Every row gives one point. Each table stands for the endless flat space through its points: a line for two points, a plane for three, and so on. The two share one point or none. Which?

First:
[[12 33 26 -3]
 [28 29 50  9]
 [ 9 15 35 24]]
Second, 2 rows:
[[12 34 24  6]
 [ 9 28 25  9]]
They share: [ 6 22 26 12]

First (5 x 6):
[[ 48  16 -48   0  35  56]
 [ 34   1 -12  24  12  22]
 [  4 -12 -14 -12  47  36]
 [ 62  22 -26   1  26  39]
 [ 30  -5 -38  -5  33  47]]
Second (2 x 6):
[[22 -7 -2 14 16 29]
 [27  1  6 19 11 35]]
They share: [ 17 -15 -10   9  21  23]

First, 2 rows:
[[-23   4  24  12 -26   4 -33 -26]
 [-20   3  21   5 -23   4 -29 -20]]
Second (4 x 8):
[[-11  -2   0   9  -1   2 -32 -12]
 [-21 -11  28   4 -26  24   3 -24]
 [-15   2  28  -5 -25  22  -4 -10]
 [-21 -22  19  13 -19  22   2 -28]]
They share: no point

First:
[[-21 -21  13  29   0 -31  31 -31]
 [-25 -21 -11  37  20  -3  27 -23]
 [  0 -15  55   2 -24  17  31 -22]
 [ -2 -21  43  15 -23   4  14  -3]]
Second:
[[-10 -19  19  32  11  -5  18 -22]
 [-21 -22  50   9 -27  -3  37 -25]
 [-10 -16  -5  25  11  20  23 -11]
 [ -9 -16   2  35  21   3  15 -15]]
They share: [-13 -19  19  22  -1   6  26 -19]

First:
[[  3 -14  17 -10  37   9 -23 -30 -27]
 [ -5 -24   6   4  22  33  14 -19 -26]
 [  7  -6   3  -2   7  33  -1 -16 -17]]
Second:
[[  3  11   5 -32   4 -21 -50 -29 -60]
 [ -1   1   1 -19  22  -8 -30 -28 -45]
 [-11 -38   7 -40  25  25 -15 -51 -33]
 [-23  16 -20 -23  23 -18 -23 -19 -49]
 [-13 -44 -17  10  89  33  31 -38   5]]
They share: no point

First, 3 rows:
[[ 13 -44 -13 -21  21  -5  -6  -5  10 -10 -29]
 [  8 -50 -12 -22  22  -5 -10 -11  14 -17 -26]
 [ -7 -24  -1  -1  25  23  18   7  30 -18 -13]]
Second:
[[ 17 -31 -11 -17  39   2   8  -4  19 -21 -16]
 [-11 -15   1   7   7  30  24  24  23   3 -24]]
They share: [  3 -23  -5  -5  23  16  16  10  21  -9 -20]

First, 2 rows:
[[ -3   2   7  24   3 -17 -25  30   6  17  13  33]
 [-13 -10  15   8  17 -21 -25  26  -6  11   9  17]]
Second (4 x 12):
[[-18 -19  10  31  14 -20  -5   9  -5  43  -8  47]
 [ 17  22  -1   6 -11 -25 -41  36 -11 -17  29  19]
 [  3   3  19  29  12 -23 -37  20   7   7   9  12]
 [-20 -10  24  15  13 -34 -39  28  18  35  -6  33]]
They share: no point

First, 4 rows:
[[ -2  29  18 -24  10  13  -7 -22  -8 -23 -14   5 -19  23]
 [-53   1 -20 -27  18 -24  10 -21  -1  18 -18  -3  12  -9]
 [-62 -51  15 -18 -27 -71  20 -47 -16  -2  -9 -25  26   4]
 [-10   9 -15 -41 -11 -11 -22 -35   8  -8   5 -18  23   0]]
Second, 6 rows:
[[-21  46  -7 -23  18  -1  20 -19  28   0 -14   8  29   5]
 [-31  35  13 -16  -8  -5 -13 -31   1 -16  16 -15 -12  41]
 [-32  64  20 -11   6  -8   0  -6  18 -20   3  -1   2  41]
 [-59  24  13 -53  19 -29 -48 -31 -16  21 -35 -33 -17  18]
 [-35  25   1 -33  16 -36   5  -9   8   5 -33  -3  -1  -5]
 [-14   0 -16 -36  31   7  30 -36  -5 -12  -5  18  25  20]]
They share: no point

First (3 x 18):
[[  3  21 -11 -28  10   6 -11 -17   1 -10  37  27  37   0 -43  18  11   5]
 [ 24  35  14 -37  -4  -4  13 -21  -6   7  20   0  26  -4 -16  10  18  19]
 [ 30  26  36 -21  -8 -31  18   2   5  -3  30 -17  21  32   1  43  -6  10]]
Second (6 x 18):
[[ 38   5 -20 -34  19  17  29  24 -45 -15  50 -10  33  30 -53  20  -4  -5]
 [ 47  18  -4 -54  13  18  10 -39 -38 -12  42 -35  47  34 -22 -26  18   5]
 [ 26  51  31 -17 -17 -27 -17   4  -6  14  35 -19 -36 -14  -1  61  14  -1]
 [ 20  18 -10 -46  20  13  40  -5 -28 -16  42 -10  60  42 -32   4  10   0]
 [ 30  -7  16   2  -1 -31  25  44  11  -7  22  34  33  14 -41  56 -36  23]
 [  6  18  -8 -46  16  17  62  11 -16 -18  40   0  70  52 -40  26   4   0]]
They share: [ 24  28  22 -27  -4 -17  12  -8   1  -1  28  -5  25  16 -11  29   4  12]

First:
[[ -4  -1 -10  43 -48 -11  21  31  -7  33   1 -18   3  20 -16  10 -14  -2]
 [ 30  11 -25  36 -17 -28  15  37  -6 -13  29 -34 -24 -27 -17  -6 -60   5]
 [ 30 -12  -8  31 -13 -18  58  30 -10  -1  32 -12   3   0 -27  19 -29  35]
 [ 27 -31  32 -15  21 -30  42  14 -44  42  42  25  43 -19 -58  23  22  25]
 [ 36 -33 -24  35  12 -37  19  20 -23 -12   8 -22 -19 -32   2  21 -26  35]
 [ 14 -25   1   0  19 -38  41  37 -48  43  35  32  50  -9 -55  26   8  23]]
Second:
[[-12   0  -5  30 -28   5  -6  17 -22  26  16 -30   5   5   1  -8 -13  17]
 [ 13 -27  33   0 -36 -33  21   9 -26   4  -5 -23  20  12 -22  -4 -25  -3]
 [ 14  21 -21  60 -27  -3   9  21  -4  59  33 -10 -36 -32 -20  22  17  -2]
 [ -1  21 -26  66 -36 -11   7  19 -25  69  25   0 -28 -26 -12  26  27  -3]]
They share: [ 15  -6  10  24 -29 -15  14  15 -11  24  14 -22  -5  -7 -21   4 -11   0]

First:
[[-35  14   3 -12  23  40 -26  18   0  22  61 -23  23 -34  29  -6  18  24
   13  -1]
 [-34  -5  31  19 -44  11   4  17  -5  53   5 -27 -23  58   1  -4 -14  42
    5 -41]
 [ 19   1 -13 -44 -43  11  -3  30  31  64   6 -33   6  16  -6 -26  34  28
  -21 -39]
 [-19 -57 -11 -16 -30  32 -30  36 -19  69  46 -27  -5   4   9 -13   4  59
  -48   1]
 [-41 -39  43   2  -8  37 -31  36 -45  34  55   4 -22  10  41  32 -12  46
  -21   9]
 [-53 -39 -37  29 -11  25 -14 -10   3  39  17 -88  48  38   4 -53  -2  16
  -43 -24]
 [ 25  10  29 -62  -3  17 -11  50  14  27  28  -4  14   8  39  19  48 -11
  -26  -5]]
Second (2 x 20):
[[-18 -22  13 -25  -5  18 -32   3 -24  46  19 -11 -10  21  10   5  25  29
  -14  -7]
 [-36  -4   4  -7 -11  27  -8  15  -3  28  34 -29  11   3  28  -4   7  11
  -29 -25]]
They share: no point

First:
[[ 32  28  33  35   1 -23 -17 -16  -6  16   8 -23  28 -34 -23 -24  14  27
   24 -21 -17 -40 -39  12]
 [ 44  30  40  40   1 -19 -28 -23 -16  13   8 -34  28 -34 -23 -20   9  27
   26 -26 -17 -50 -53  23]
 [ 12  40  25  33  25 -15  23   8  14  30  14  -9  16  -8 -31 -34   6   7
    6   9 -41  -8  -5  -8]
 [  3   9  17  11  43 -38  51  -5  10  12  32  -2  34 -23 -25  -3   4  40
   20   1 -14   6  11  -6]]
Second:
[[ 39  21  -4   4  15 -16 -10 -33 -10  31  35  -6   1   6 -31 -56   8  27
   -8   1 -21 -29 -43  38]
 [ -8  40  35  56  25   3  21  -6 -16  21  29 -42  16  -5 -15 -13 -10 -11
   11  30   7  10 -10  18]
 [ -2  36  45  54  29  -9  29   0  -8  13  23 -38  30 -17 -21   1  -8   3
   21  16  -5   6   0   6]
 [ 28  26   5  13  35 -20  10 -11   3  35  18  -6   2 -16 -12 -42   8  19
    8  -4 -31 -31 -49   3]]
They share: [ 22  26  29  28  29 -23  19  -8   0  17  21 -18  26 -19 -27 -15   2  25
  17  -4 -25 -16 -16   6]

First:
[[-29  -6 -63  15  25  -7 -27  32 -30  43 -17  -2   6  -3 -46 -36  10 -41
   30   3   6 -48   6   4]
 [ 13  22  -8 -32  32 -51 -29  20 -55 -22  -7  20 -31 -39 -15 -12  21   7
   34  10 -15 -13   6   5]
 [ 18  56 -17 -40  15 -16 -12  20  -7  -8 -34  12 -60 -12   4   7  24   2
   -5  44 -18 -12  14  21]
 [ 18  33 -24 -24  19 -21 -16  20 -28  -1 -15   3 -37 -11 -14  -6  23  -3
   13  26 -22 -24   3   9]
 [-28   7 -61   1  40   7 -12  30  -1  38 -29   3  -4   1 -23 -18   2 -29
   17  11   1 -33  -1   0]]
Second:
[[  7  40 -54 -39  46 -22  -1  18 -45  21 -20 -24 -39  -8  -3  -6  34   4
    1  17   1 -45  21  23]
 [  0  58 -49 -58  66 -23 -38  25 -25  21  -7  -5 -49 -41 -22 -34  14  -5
   10   4  -3  -6 -15  22]
 [ 25  35 -37 -44  50 -20 -21  30 -28   7   1 -12 -44 -43 -24 -13  -6 -25
   16  12  -1 -15   6  15]
 [ 16 -24   3 -10  -3 -17  -6  19 -54 -35   4  25 -19 -30 -43 -10  12 -33
   20  52 -11  -2   0   0]
 [ 29  31 -42 -14  33 -36   0  18 -39  15 -17   4 -28 -20 -16  13   7  -9
   32  10  -9 -42  37  -1]
 [  3  -9  16 -14   4  -4 -24  42 -14 -37   4  20 -24 -33 -35 -21  11 -29
   18  50  -5  18 -22  19]]
They share: no point

First, 4 rows:
[[ 38  -2 -36   7  11  10 -16 -17  -4  -8  -7 -10  21   8  18 -18  -1 -29
    2  -6  31  11   6   5]
 [ 23 -25 -36 -12  14  14  13 -27 -13 -15 -52  11   5  -4  30 -22  -9  -2
   18   7   2  -9 -14  24]
 [ 62  -3 -61   4  -1   5 -12   7  10  25  10   2  36  10  16  -2 -10 -47
    7   5  33  31  39  23]
 [ 39 -14 -31  -4  -4  -1   4 -31 -12 -23 -49 -11  10 -11  37   2 -20 -14
  -12   6  35  11 -12   6]]
Second, 7 rows:
[[ 84 -20 -48 -14  18 -19  25 -33 -20 -50 -56  21  17  -7  49 -50 -26 -22
  -29 -23  64 -11  -4 -15]
 [-35 -19 -12  30  33  36 -48 -44 -37 -14   2 -27  21   5 -17   3  -9 -31
  -20  40  35  24 -11   2]
 [  9   0 -36  63  63 -17  -7 -60 -36 -29   7 -37  32  -5 -25 -11  15 -18
  -12  -7  31   9 -52 -26]
 [ 56   2 -19 -14  -6  10 -14   2 -21  17 -31 -26  28   5  48  19  35 -20
   13  -4  42 -16  -5  -8]
 [ 96  17 -61   1  14 -60  47 -17 -23 -15 -48  -4  14 -19  22 -17  19 -29
   -1 -21  40 -18 -28 -52]
 [ 36  21 -26 -20 -27  -7  -2  15  -4  24 -28 -14  -5  -1  18  10  22 -41
   17  20  12  -7  -6 -24]
 [ 32  23 -12  24   5 -10 -11   3 -10  30   5 -46  23   8  15  26  57 -23
   21  -8  14 -21 -53 -24]]
They share: [ 29  -4 -27   6  14  11 -14 -27 -10 -21 -19 -13  14   5  21 -22   0 -20
   0  -8  29   3  -8   0]

First:
[[-32 -31   3  57  -1 -40 -15 -16   2  -1 -14 -44 -11 -18 -21 -11  45   2
  -28   7   2 -28  -1 -30]
 [-21 -55  -9  26  17 -19   2 -34  14  23 -44 -29 -57  16   0  -5  47  16
    1  26   7 -31  -7  -1]
 [  0 -37   9  11  17 -10   5 -16  -4   5 -26 -20 -45  22   9  13  23  28
   22  41  10 -22  11 -16]]
Second (3 x 24):
[[-14 -33 -12  43  34  -3  -7 -26  15 -32  -6  -7 -26   7 -14  22  14  13
  -23  37  17 -19  24 -31]
 [-18 -31  42  23 -28 -55   5  14 -37  32 -38 -65 -30  -5   6  -2  44  13
   37  17 -11 -37 -10 -13]
 [ 20 -10  17   5   9  -9 -13 -14  -7   0  10 -18  -8  13   8 -14  23  45
   11  31  15  -2  17 -48]]
They share: [ -9 -28  12  29   8 -22  -4 -10  -7  -4 -14 -29 -24   4  -3   7  26  19
   4  29   7 -22  11 -28]
